Rows are points. Two turns around zero, p and q, are shown by what they do to some points. Where does a point land after both, in the order given? Backwards means that the second turn is done in reverse. Each puzzle has new turns, and all numbers are rounded.

Turn p:
[ 0.37  0.13 -0.38] -> [-0.24  0.30 -0.39]
[-0.63  0.25 -0.06] -> [-0.37 -0.19  0.54]
[ 0.31 -0.02  0.17] -> [ 0.26  0.19 -0.14]
[-0.06 -0.37  0.28] -> [ 0.36 -0.30  0.00]
Turn q:
[-0.26 -0.21  0.32] -> [-0.29 -0.25  0.26]
[-0.34  0.13  0.07] -> [-0.30 -0.15 -0.16]
[ 0.68  0.43 -0.16] -> [ 0.33  0.74 -0.15]
[-0.35 -0.21 -0.03] -> [-0.09 -0.40 -0.01]
[ 0.39  0.26 -0.28] -> [ 0.32  0.39 -0.22]
[-0.12 -0.39  0.07] -> [ 0.04 -0.32  0.26]
Where do these land?
q, then p backwards: [-0.07  0.20  0.40] -> [-0.12  0.34 -0.28]
p, then q: [ 0.45  0.16 -0.25] -> [ 0.04  0.07 -0.53]
q, then p: [ 0.05  0.18 -0.26] -> [-0.22  0.13 -0.19]
p, then q backwards: [-0.43 -0.55  0.11] -> [-0.39 -0.55 -0.21]

Turn p:
[-0.16 -0.56 -0.06 -0.47 -0.19 -0.19] -> [-0.57 -0.31  0.28  0.18  0.25 -0.22]
[ 0.09 -0.40  0.15  0.04 -0.27 -0.04] -> [-0.22 -0.32  0.25  0.08 -0.19  0.10]
[-0.35 -0.05  0.62  0.16  0.12  0.46] -> [ 0.11  0.11  0.49 -0.64  0.00  0.30]
[ 0.02  0.42 -0.09  0.04 -0.17  0.20] -> [ 0.28 -0.08 -0.33 -0.24 -0.01 -0.06]
[ 0.55  0.45 -0.59  0.10  0.48 -0.03] -> [ 0.64  0.37 -0.41  0.55  0.00 -0.27]
[-0.08 -0.19  0.30 -0.27 -0.23 -0.41] -> [-0.60 -0.05  0.08 -0.07 -0.19 -0.14]
[-0.06  0.32 -0.32  0.41  0.25  0.01] -> [ 0.35  0.27 -0.34  0.14  0.12  0.30]
Turn q:
[ 0.03 -0.16 -0.31  0.41 -0.40  0.38] -> [-0.15  0.01 -0.29  0.57 -0.07  0.40]
[-0.02  0.06 -0.41 -0.36 -0.01  0.03] -> [-0.13 -0.24 -0.19 -0.16 -0.40 -0.05]
[-0.26 -0.16  0.29 -0.19 -0.18  0.51] -> [ 0.20 -0.25  0.03 -0.13  0.14  0.61]
[-0.14 -0.25 -0.40 -0.16  0.12 -0.19] -> [-0.24 -0.10  0.21  0.00 -0.45 -0.08]
[-0.19  0.02  0.35 -0.44 -0.24 -0.19] -> [ 0.48  0.08  0.11 -0.40 -0.15  0.12]
[-0.13  0.39 -0.06  0.50  0.37 -0.39] -> [-0.46  0.54  0.03 -0.08  0.24 -0.37]
[ 0.71  0.09  0.53  0.24  0.35 -0.15] -> [ 0.29 -0.06  0.11  0.20  0.69 -0.62]
Where do these land?
p, then q: [-0.10  0.06 -0.30  0.18  0.34  0.45] -> [-0.06 -0.35 -0.08  0.11  0.39 -0.40]
p, then q: [-0.01  0.23 -0.05  0.01 -0.07 -0.18] -> [-0.15  0.03 -0.15  0.00 -0.22 -0.01]
q, then p backwards: [-0.01 -0.64 -0.07  0.22 -0.33 -0.20] -> [ 0.47 -0.41  0.02  0.34  0.32 -0.10]
q, then p: [ 0.20 -0.51  0.15  0.25  0.24 -0.15] -> [-0.10  0.29  0.24 -0.12 -0.42  0.35]
p, then q: [-0.12  0.54  0.64 -0.31 -0.41  0.17] -> [ 0.45 -0.21  0.00 -0.47 -0.73 -0.06]
p, then q: [-0.05  0.01  0.13  0.11 -0.03 -0.45] -> [-0.15  0.20 -0.21 -0.10 -0.11  0.33]
p, then q backwards: [ 0.11  0.08  0.24  0.30  0.06 -0.37] -> [-0.30 -0.03 -0.32  0.08 -0.29 -0.13]
q, then p: [ 0.36  0.14 -0.64 -0.05  0.41  0.58] -> [-0.44 -0.18  0.17  0.39  0.63  0.52]
p, then q backwards: [-0.37  0.10 -0.10 -0.72 -0.20  0.14] -> [ 0.25  0.44  0.13 -0.04  0.67  0.05]
